Every row gives one point. Each copy is the shape, with its points in the same order, turned, moved and blurred by noise. Some copies are also mirrored. Which?
(in the rows, 128 means zero)

Shape, 8 rows:
[[115 118]
 [155 176]
 [113 117]
 [174 148]
 [ 28  52]
 [ 95 108]
 [131 124]
 [129  91]]
Copy 1, 8 rows:
[[138 118]
 [ 90 164]
 [142 113]
 [111 179]
 [202  28]
 [157  99]
 [135 134]
 [177 123]]
Copy 1 is: only turned
Copy 2, 8 rows:
[[129 117]
 [171 172]
 [133 110]
 [187 159]
 [ 54  46]
 [112 101]
 [141 124]
 [149  87]]
Copy 2 is: only turned

Shape (7 x 3):
[[132  97  89]
 [ 58  93  95]
 [146 109  72]
 [103 165 129]
 [123 186 190]
 [100 151 194]
 [119  79 132]]
Copy 1:
[[ 94  76 112]
 [ 44  85 167]
 [113  54 105]
 [130 118 172]
 [165 176 172]
 [121 179 164]
 [ 76 116 107]]
Copy 1 is: mirrored
Copy 2 (7 x 3):
[[ 91  87 128]
 [ 71 120  70]
 [ 83  94 158]
 [140 157 122]
 [206 156 119]
 [194 137  85]
 [119  75  98]]
Copy 2 is: mirrored

Shape (9 x 4):
[[164 154 133 123]
 [134 182 116 165]
 [122 157 112 124]
 [136 175 138 137]
 [152 178 141 176]
 [101  43 133 129]
 [144   7  73 128]
 [137 147 107 135]
 [152 137 142 135]]
Copy 1:
[[149 127  84  76]
 [131 100  63 124]
 [131 100 105 101]
 [122 118  73  95]
 [137 129  48 122]
 [149 169 193 132]
 [224 150 214 134]
 [146 107 104 108]
 [146 143  94  94]]
Copy 1 is: only turned
Copy 2:
[[105  86 146 122]
 [125  86 166 172]
 [133 111 155 135]
 [104 107 159 147]
 [ 97  75 150 182]
 [150 154  50 118]
 [199  99  28  85]
 [140  98 146 138]
 [104 101 126 137]]
Copy 2 is: only turned

Shape:
[[ 24  33 149  83 102 208]
 [121 112 184 122 139  83]
 [127 107 148 134 136  77]
 [107  87 123 120  71 120]
 [ 58  58 127 169 101 196]
 [158 169 121  98  99 164]
 [165 175 172 155 130  87]
 [132 186 138 142 135 105]
 [116 170 125 130 134  82]
 [141  71 157 174 154 125]
 [146 165 146 112 146  81]
 [167 174  90 116 155 109]]
Copy 1:
[[106 232 169 162  15 191]
 [136  74 135 154 108 178]
 [118  71 148 161 108 148]
 [104 147 136 189  93 122]
 [136 175 183 158   9 112]
 [118 158 101 100 135 101]
 [161  55 111 122 141 119]
 [160  98 139 110 149 114]
 [146  92 157 138 160 127]
 [113  67 154 128  43 130]
 [130  80 128 122 161 146]
 [ 97  93 148  88 172 107]]
Copy 1 is: mirrored
Copy 2 (12 x 6):
[[127 249  20  74  88 129]
 [138  89 113  97 120 113]
 [143 104 134 107 149 116]
 [ 98 172 107 128 137  89]
 [ 96 232  96  63 141 152]
 [ 78 146 160 173  73 132]
 [ 93  61 169 124 119 135]
 [ 92  88 153 143 123 171]
 [112  92 134 155 150 153]
 [147 145 161  56 138 128]
 [130  75 147 151 118 139]
 [129 115 184 185 127 158]]
Copy 2 is: mirrored

Shape, 14 rows:
[[108 157 161 188 144  99 122 156]
 [ 65 147 154 154 129 107  93  87]
 [ 89 108  77 122  82 185 174 188]
 [145 103  34 121  81 213 165 187]
 [148  74 106 161 108 185 150 151]
 [153 119  99  65 137 150 159 161]
 [ 99 163 156 136 195 139  96 130]
 [114  42  83 133 175 116 130 163]
 [105 151 145 106 179  85 124 139]
 [120 161 150 101 156 125  96 112]
 [131 104  37 175 128 138 172 151]
 [104 156 197 150 110 101 124 101]
 [ 97  62  89 167 174 150 180 175]
 [132 126 104  81 154 176 187 112]]
Copy 1:
[[125 147  74 131 123 157 166 136]
 [150 123  71 187 118  93 155 163]
 [176  55 144  92  80 138  77  93]
 [142  57 157  72  90 114  38  50]
 [138 108 134 140 124 149  58  70]
 [106  91 180 137  73 104 124  81]
 [108 160  74 171  69 103 157 123]
 [194 149 148 153 108 117 142  34]
 [121 131 117 166  83 105 197 121]
 [ 97 138 115 170  83  82 155 145]
 [148  72 103 105 133 128 116  26]
 [118 117 103 180 133 141 163 188]
 [185 112 114 146  83 168 127  25]
 [101  57 144 186  64 107 115  73]]
Copy 1 is: mirrored
Copy 2 (14 x 8):
[[109 110 105 100 164  92 173 138]
 [140  49 138 121 129 158 153 128]
 [193 144 126 137 207  96  41 125]
 [159 171 168 148 203  86   9  76]
 [107 117 137 141 159  82  40 127]
 [162 198 134 159 128 110  79 129]
 [136 101 168 135  99  79 174 165]
 [111 147 181  98 151 135  72 191]
 [153 148 139 108 107 122 165 162]
 [150 123 150 148  94 124 163 130]
 [121 135 156  67 174 104  52  96]
 [124  68  70 134 119 134 162 138]
 [131 137 154  77 167  67  53 187]
 [183 150 148 135  78  73  59 119]]
Copy 2 is: only turned
Copy 3:
[[159 171 117  89 137  73 184 123]
 [144 179 180 140 122  92 145 102]
 [ 61 164 110  53 147 199 181  81]
 [ 65 147  55  67 139 246 167  86]
 [ 62 155  69 111 119 169 175 133]
 [ 94 101  94  85 194 172 120 113]
 [152 183 129  93 153  87  96 135]
 [ 93 180 115 121 203 175 169 188]
 [154 145 145 101 200  95 127 129]
 [150 135 139 116 149 106  96 118]
 [108 192  62 122 179 191 202 103]
 [133 129 158 127 118  58 161 100]
 [ 65 213  88  92 198 152 187 153]
 [ 65 141  90 112 191 149  99  83]]
Copy 3 is: mirrored
